Rows are points. A path goes straight from each point to the next, and from the last back to the first. The post is the endless flat space through its rows: a point in 2 columns, a line in 3, a plane in 4, and so on, so that a path can go around it. How many times does the path go around the post? Going back the other way cancels.

Post (2 x 3)
[[-0.3 -2.2 -4.4]
 [-3.1  1.3  1.3]]
Path (20 x 3)
[[ 3.7  0.6 -5.0]
 [-3.0  5.6 -3.9]
 [-2.5 -2.0 -6.6]
 [-5.6 -3.2  1.4]
 [-0.8 -3.9 -2.3]
 [-3.0 -3.4 -5.5]
 [-5.5  4.0 -1.6]
 [ 1.2 -0.4 -7.3]
 [ 4.3 -3.6 -1.6]
 [-1.6 -5.4  1.2]
 [-4.7 -0.6 -0.5]
 [-4.5  2.0 -1.8]
 [ 0.3  3.6 -6.9]
 [ 0.7  1.3  0.2]
 [ 0.6 -3.9  0.7]
 [-4.1 -2.3  0.5]
 [-2.8 -2.5 -8.7]
 [-2.2  2.2 -5.8]
 [ 1.1  1.8 -3.7]
 [ 4.6 -4.4 -1.0]]
Times around: 2

Post (7 x 8)
[[ 1.8  2.6  6.1  2.1  5.5 -3.5  1.5 -3.9]
 [-1.6  0.4 -0.9 -1.6 -2.7  4.2  2.5  2.8]
 [-1.7  0.7 -3.2  6.3  1.9 -3.4 -4.6  2.5]
 [-0.2  0.6 -0.4 -1.7  0.7  3.0 -3.8  0.5]
 [-4.6  5.4 -2.6 -4.8 -3.1 -2.6 -2.0  5.5]
 [ 5.8  1.7 -5.9  5.5  4.5 -4.5  3.5  0.8]
 [ 4.8 -7.0  5.6  4.6  4.0  0.6 -5.2  2.9]]
Path (19 x 8)
[[ 0.0 -2.0  4.4  1.7  4.8  4.2 -5.7  2.0]
 [ 0.3 10.4 -2.5  2.4  1.5 -2.4 -7.4 -2.5]
 [ 4.3 -1.7 -1.6 -1.5 -0.9  7.3 -5.2 -4.4]
 [ 1.1 -1.5 -4.7 -6.7 -1.1  2.6 -0.2 -0.5]
 [ 3.0 -1.6  1.0  2.5  6.1 -4.7 -3.0  1.7]
 [ 5.0  3.6  1.5  0.2  8.8  0.6  1.6 -2.6]
 [-2.2  0.9  2.0  4.4  6.0 -1.7  1.8  0.8]
 [ 2.0 -3.6  1.2 -2.4 -1.5  1.3  2.8  5.7]
 [ 0.0 -2.4 -3.0  3.3 -2.8 -1.1  2.7  3.2]
 [-4.1  0.8 -0.7 -4.1  3.7 -6.0 -2.7  0.1]
 [-3.6  2.7  4.1  0.5  4.6 -6.2  0.2  5.4]
 [-0.1  2.5  6.9  1.6  1.5  0.3  4.5  5.6]
 [10.2  4.3  2.5 -4.7 -0.6 -4.1  3.2  3.0]
 [ 1.3 -1.5  0.6  2.0 -2.2 -2.3 -1.6  0.8]
 [ 2.7  1.6  0.1  4.0 -1.1 -7.8  3.9 -0.6]
 [-1.3 -3.5  4.0 -5.2 -0.4 -0.4  0.0  1.1]
 [ 2.3  0.6 -1.3 -2.5 -3.8 -4.6  4.0  2.1]
 [-1.7 -0.4  4.5  1.8 -4.3  4.2  1.0  1.5]
 [ 0.2 -0.5  3.6  5.5  3.0  1.1 -4.8  3.5]]
Times around: 1

Post (11 x 12)
[[-3.3 -0.3 -4.2 -7.8 -1.3  2.0 -2.6  5.9 -2.2 -2.0  0.9  2.7]
 [ 8.7 -0.1  5.5  1.8 -0.3 -2.7 -6.0 -4.6  5.4  3.6  1.0 -2.2]
 [ 6.4 -1.0  2.8  1.8  1.1 -1.8 -3.9 -4.1  4.9 -4.0 -1.2 -0.2]
 [-5.5 -6.8 -7.2 -2.6  5.0  1.2 -1.7 -0.5 -3.0  3.6  6.9  1.6]
 [ 3.2  2.0 -0.4  6.1  1.1 -1.7 -5.2 -1.7 -2.2  2.0  3.2 -2.7]
 [-6.4 -4.7 -9.3 -7.0  4.2  4.1 -3.4 -4.3  0.5 -0.3  4.1 -4.1]
 [ 1.4  0.0 -3.2 -5.2 -1.6 -4.6  1.9  4.6 -1.6 -0.7 -1.3  0.4]
 [ 2.5  4.7  6.0  4.7 -4.2 -4.3  1.8 -0.4  2.9  3.5  4.0 -0.4]
 [ 1.4  0.2 -4.9 -4.0 -7.8 -0.6 -2.8  1.6  2.5 -1.8 -4.9  2.1]
 [ 0.9  2.4  4.7 -0.2 -3.7 -7.3 -4.2 -0.8 -4.0  1.3  8.3 -0.1]
 [ 3.4  0.8  0.2 -2.2 -3.9  1.5  3.1 -1.1 -1.6  0.9  1.9 -0.5]]
Path (34 x 12)
[[ 1.6  2.2  1.7 -4.2 -1.6  0.7 -3.4 -3.4 -1.7 -1.0 -1.8  0.5]
 [-2.6  1.4 -4.5 -4.0  1.7 -3.9 -1.6 -2.1 -3.0  0.5  3.1  0.7]
 [ 6.8 -4.9 -2.8 -0.6  2.5 -7.7 -4.8 -3.7 -2.3  1.6  4.6  1.4]
 [ 0.1 -0.8 -0.6 -1.9 -4.0 -3.8 -1.6  3.6  4.4 -0.3  5.9 -0.2]
 [-3.2 -5.4 -3.6 -3.4 -1.3 -3.9 -2.4 -4.4 -3.7  0.6  7.8 -1.4]
 [-1.1  1.0  5.0  0.8 -4.4 -2.6 -1.3  2.3 -1.6 -2.2  1.4  0.8]
 [-6.5 -0.3 -6.0 -5.1 -5.3 -5.6  5.2 -2.1 -2.6 -2.2  0.4  0.4]
 [ 5.4  2.9 -0.5 -5.1 -1.2 -2.1  7.3 -0.5  2.9 -4.8 -4.8 -2.4]
 [-2.3  2.8 -4.5 -2.2 -6.4 -4.6 -6.8 -6.5 -1.1 -6.5 -3.0  1.0]
 [ 4.3  1.7  5.5  4.5  1.4 -0.7 -2.3 -1.3 -1.7 -1.6  0.7 -1.4]
 [-4.5  3.6 -3.4 -6.5 -7.3  9.0 -2.1 -0.9 -0.3  0.9  2.0 -8.1]
 [ 2.1  2.5  5.7  0.8 -7.2  4.3  1.8 -2.1  3.9 -2.7 -6.4 -1.8]
 [-3.3  1.3 -3.1 -1.0 -1.1  2.3 -6.7  2.6 -3.7 -1.5 -0.3 -3.5]
 [ 3.8 -1.0 -2.9  1.8 -1.6  5.7  2.3  3.9 -1.4 -1.8 -3.3  0.6]
 [-3.6 -2.7 -0.9 -1.7 -4.5 -4.7 -6.6 -2.5 -5.1  2.6  1.9 -2.0]
 [-2.5  2.7 -5.1 -0.9  3.0 -1.3 -0.3 -0.3 -3.8 -3.8 -0.7 -0.7]
 [ 2.4  2.8 -1.2 -5.9 -2.0 -4.6  2.9  1.0 -2.3  2.0  2.2  1.9]
 [ 1.1  3.9  3.4 -3.8 -0.7 -2.7 -4.0 -1.0 -0.5 -1.5  8.1  0.7]
 [ 0.8  1.7  2.3 -0.8  0.9 -0.2 -4.1  1.7  0.9  1.1  2.7  3.1]
 [ 3.8  2.4  7.9 -7.1 -3.1 -2.7 -2.0 -3.9 -2.0  1.9  1.5 -0.3]
 [-3.6 -0.7 -3.6  2.0 -3.9 -2.2 -1.8  0.9  2.8  1.0 -3.2 -4.6]
 [-1.0  0.0 -2.8  2.6 -1.1  2.1 -7.2  5.9 -7.8  2.6  3.6  2.0]
 [ 4.8  0.1  4.5  2.8 -3.3 -1.7 -3.5 -3.4 -0.8 -2.0 -3.2 -2.3]
 [-4.1  2.5 -6.0  4.5 -1.3 -3.6 -4.0 -2.5 -1.1  0.3 -2.4  1.8]
 [-5.2  2.5 -4.8 -0.1  0.1 -0.7 -1.3 -2.6 -5.1  4.3 10.3  3.2]
 [ 2.2  0.6  1.1 -0.4  0.6 -2.9 -1.8  1.6  2.2  2.2  4.4  3.2]
 [ 9.2  2.5  4.9 -1.8  1.3 -0.2 -2.5 -2.7  3.7 -3.2 -0.4  2.9]
 [ 3.2  0.3 -4.2  0.7 -2.7 -2.6 -3.4  4.9  3.1 -0.4  2.3  4.2]
 [ 3.7  3.4  0.4  1.4 -2.0 -1.2 -7.5  8.8 -2.7  0.6  2.6 -4.6]
 [-5.1  0.0  0.3  2.4 -6.2  2.1 -3.7  6.2  3.0  2.1 -1.3  1.3]
 [-3.0 -7.5 -4.3 -3.7  0.9 -5.9 -9.1 -3.5 -4.5 -0.4  1.5  0.9]
 [-3.8  3.9  4.8 -1.4 -1.3 -2.4  0.8  1.5 -3.9 -0.1  3.0  0.9]
 [-4.6  1.5  2.3 -3.0 -4.1 -2.9 -2.2 -4.1  2.9  0.6  6.4 -3.9]
 [ 3.3 -3.9  3.5 -2.3  3.0 -3.9 -1.1 -4.7  0.3 -1.9  2.9 -1.9]]
Times around: 2
